Rows are points. Examples show where two turns around zero, p and q, send a point. Where does a point land after both, in the order given? Backwards means that the second turn is done in reverse. Each puzzle has new turns, and all numbers are rounded.
In the rows, zero is written as 128.

Turn p:
[146 113] -> [113 110]
[ 90 164] -> [164 166]
[131 149] -> [149 125]
[162 119] -> [119  94]
[111  96] -> [ 96 145]
Turn q:
[88 92] -> [101  81]
[165 143] -> [158 154]
[143 142] -> [138 146]
[117 136] -> [115 132]
Where do these land?
q, then p backwards: [155 133] -> [115 152]
p, then q: [161 130] -> [140  97]
p, then q backwards: [ 93 150] -> [160 154]
p, then q: [103  99] -> [ 93 143]

Turn p:
[ 99 164 111] -> [125  91 160]
[167  95 163] -> [148 166  83]
[111 151 126] -> [131 103 141]
[141 148 115] -> [142 131 151]
[ 94  99 144] -> [ 97 112  96]
[156 110 109] -> [125 165 135]
Turn q:
[ 93 136 111] -> [150 156 110]
[124 132 124] -> [132 130 123]
[163 123 119] -> [101 105 121]
[ 67 117 155] -> [163 177 159]
[159 104 115] -> [ 88 119 124]
[161 157 143] -> [135  82 130]
Where do these land?
q, then p backwards: [150 120 128] -> [106 125 121]
p, then q: [134 100  94] -> [172 133 129]
p, then q: [101 132 166] -> [ 90 151 113]
p, then q backwards: [126 142 159] -> [130 162 123]
p, then q: [146 135 156] -> [107 108 110]
q, then p: [111 139  65] -> [113 134 192]

Turn p:
[105 127 145] -> [145 130 151]
[174 166 126] -> [141 126  70]
[111 107 177] -> [155  96 164]
[127 153 118] -> [136 149 113]
[113  97  88] -> [ 81 143 147]
[138 118 115] -> [110 125 122]
Turn q:
[157  94 138] -> [172 126 116]
[133  94 115] -> [158 115 144]
[118 186 122] -> [ 71 125 112]
[105 137 138] -> [112 146 139]
Where do these land?
q, then p: [170 110 142] -> [ 95 125  93]
p, then q: [104 151 141] -> [125 125  93]
p, then q: [ 81 129 140] -> [125 157  89]
q, then p: [122 133  82] -> [121 101 165]
q, then p backwards: [164 118 135] -> [150 154 146]

Turn p:
[133 145 112  88] -> [112 136  85 134]
[142 140 105 170] -> [166 151 139 105]
[130 106 106 131] -> [150 131 127 150]
[109 132 112 138] -> [130 152 137 135]
[126 118 205 113] -> [ 81  71 152 115]
Turn q:
[156  97 120 182] -> [126 111  95 186]
[115 132 143  96] -> [126 152 140 102]
[142 156 104 102] -> [157 111 127  95]
[135 127  99 102] -> [165 128 135 117]
[142 153 126 158] -> [114  92 112 130]
[ 71  99 141 143] -> [ 99 151 174 160]
[134 132 163 113] -> [109 150 113 108]
Where do these land?
q, then p: [ 95 156 153 111] -> [ 77 122 126 140]
q, then p: [190 136 127 117] -> [165 144  83 147]
q, then p: [111 106 111 175] -> [149 126 181 121]
p, then q: [108 152 137 133] -> [115 131 148 105]
q, then p: [100 110 131 123] -> [110 126 143 103]
q, then p: [144  74 126 129] -> [156 154 131  87]
p, then q: [149 162 111 109] -> [166 112 146 113]

Turn p:
[141 141  88 139] -> [135 129 171 140]
[123 100 124 178] -> [136 175 140  98]
[ 96 121 146 135] -> [142 148  98 129]
[159 173 128 106] -> [136  72 144 132]
[ 99 140 149  89] -> [130 110  86 157]
[151  92 132 120] -> [ 88 135 129 113]
Turn q:
[183 125 104 121] -> [153 103 163  93]
[139 140 142 149] -> [140 139 147 145]
[151 130 162 119] -> [115 110 158 147]
[ 72 143 133 119] -> [ 94 159  93 137]
[ 95 101  98 132] -> [139 127  78 116]
Where do these land?
q, then p: [143 114 128 158] -> [116 120 146  99]
q, then p: [ 88 119 127 130] -> [144 141 156 150]
q, then p: [162 172 130 123] -> [138  98  84 114]
p, then q: [ 94 129  83 120] -> [157 160 152 156]
q, then p: [154 106 171 110] -> [119 171 104 100]

Turn p:
[139  85 137 126  88 126] -> [ 92 145 156 102 118 150]
[107 109 137 158 106 119] -> [102 120 120  89 128 125]
[ 90 128 142 114  93 125] -> [113 146 112 105  88 117]
[128 103 118 120 115  91] -> [121 106 150 112 102 147]
[109 123 146 117 153 136] -> [132 131  95 137 126 146]
[141 169  94 127 173 164] -> [149 120 117 189 160  98]
[181 180 122 134 170 136] -> [187 127 143 163 175 113]
Turn q:
[161 165 130 131 131 176] -> [109 119 177 124 162 156]
[103  95 105 100 147 181] -> [165 112 138  62 140 122]
[131 160 156 103 155 104] -> [ 77 127  99 123 133 144]
[147 156 134 155 117 158] -> [126 136 163 147 156 150]
[159 113  99 135 149 128] -> [116 138 162 113 106 107]
[127 100 152 108 119  90] -> [119 113  89 141 119  94]
[ 92 103  98 119 117 103] -> [162 125 102 120  87 122]
[105 141 136 190 112 114] -> [152 176 122 171 132 143]
[127 120 143 111 105  99] -> [124 107 101 150 118 115]
Where do these land?
p, then q: [125 162 120 114 135 175] -> [113 169 136 154 102 148]
p, then q backwards: [132  97  87 109 138 136] -> [164 160 129 125 104 112]
p, then q: [130 166 113 111 149 159] -> [115 168 147 157 108 128]
p, then q: [143 152 113 140 109 128] -> [102 132 106 142 125 117]
q, then p: [151  96 118 154 155 146] -> [178 135 123 110 109 139]
q, then p: [109  99 123 160 150 107] -> [164 124 153 125 116  96]
q, then p: [100 126 183 127  85  99] -> [104  67 146 141 166 110]
q, then p backwards: [134 127 166 109 103  73] -> [ 78 128  96 123 159 159]

Turn p:
[119 154 122 107 120 119 123 112] -> [113 119 135 134  97 133 134 143]
[103 106  89 123 147 117 170 170] -> [146 127 170  77 135 147 133  89]
[148 194 134 121 140 139 125 136] -> [108 102 105 107 100 123  90 158]
[142 107 133 125 136 114 168 123] -> [110 122 151 116 165 132 139 127]
[112 129 122 123 117 124  99 119] -> [137 135 126 150 102 125 136 125]
[116 108 185 134 123 164 124 123] -> [142 157 106 158 160 159 111 150]
[147 122 161 129 167 159 105 120] -> [136 104  95 159 154 142  96 128]
[113 101 110 201 150 118  81 126] -> [203 122 119 149 138  76 134 109]
[120 167 105 104 123 127 177  83] -> [100  95 144 101 109 151 167 171]
[115 134 131 117  93  84  96 172] -> [119 174 156 136  88  99 104 108]
[173  86 116 122  93 143 140 125] -> [ 93 151 101 123 159 122 163 100]
Turn q:
[132 105 171 130  84 142 171 106] -> [116 102 117  95 135  74 171 123]
[ 99 103 165 117 139 134 113 100] -> [139 102 116 108 144 107 111 171]
[167 117 162 101 108  79 108 116] -> [124 139 127 111 155  78  83  94]
[ 85 138 105 151 135 151  93 134] -> [120 130 115 166 112 155 126 174]
[ 99 177  96 126 163  92 142 133] -> [178 155 101 137  98 170 116 114]
[132 165 101 100 107 151 116 117] -> [ 90 126 112 120  89 149 113 116]
[166 117 145 166 151 128 145 144] -> [151 127 181 140 137 113 148 115]
[119 114 104 151 157  97 140 112] -> [164 170 135 120 134 136 135 145]
[164 128 122  80 111 160 128 153] -> [ 80 100 140 113 138 150 120  89]
[117 116 110 157 124 146 124 165] -> [117 129 136 167 141 147 156 138]
Where do these land?
p, then q backwards: [104 139 162 133  94  97 118 168] -> [158 132 103 154 140  98  93  93]
q, then p backwards: [167 112 159 136 139 163 140 117] -> [127 137 103 129 149  79 157 121]
p, then q: [102 115 128 121 141 150 130 168] -> [ 99 113 148 112 100 126 103 133]
p, then q: [131 121  92  84 154 120 143 175] -> [104 103 107  82 122 104 105 167]
q, then p: [120 183 127 158 115 133 139  83] -> [ 93 178 131 109 104 100 155 138]
p, then q backwards: [116 135 117 100 109 134 105 153] -> [141 168 101 124 121 122 128 119]
p, then q: [109 160 145 106 165 137 110 124] -> [ 86 123 145 155 150 116 131 150]
p, then q: [169  92 109 174 129 116 123  89] -> [188 172 142 102 147 137 144 117]
p, then q: [134  95 112 142 107 102 145  76] -> [185 124 129 113 135 124 170 109]
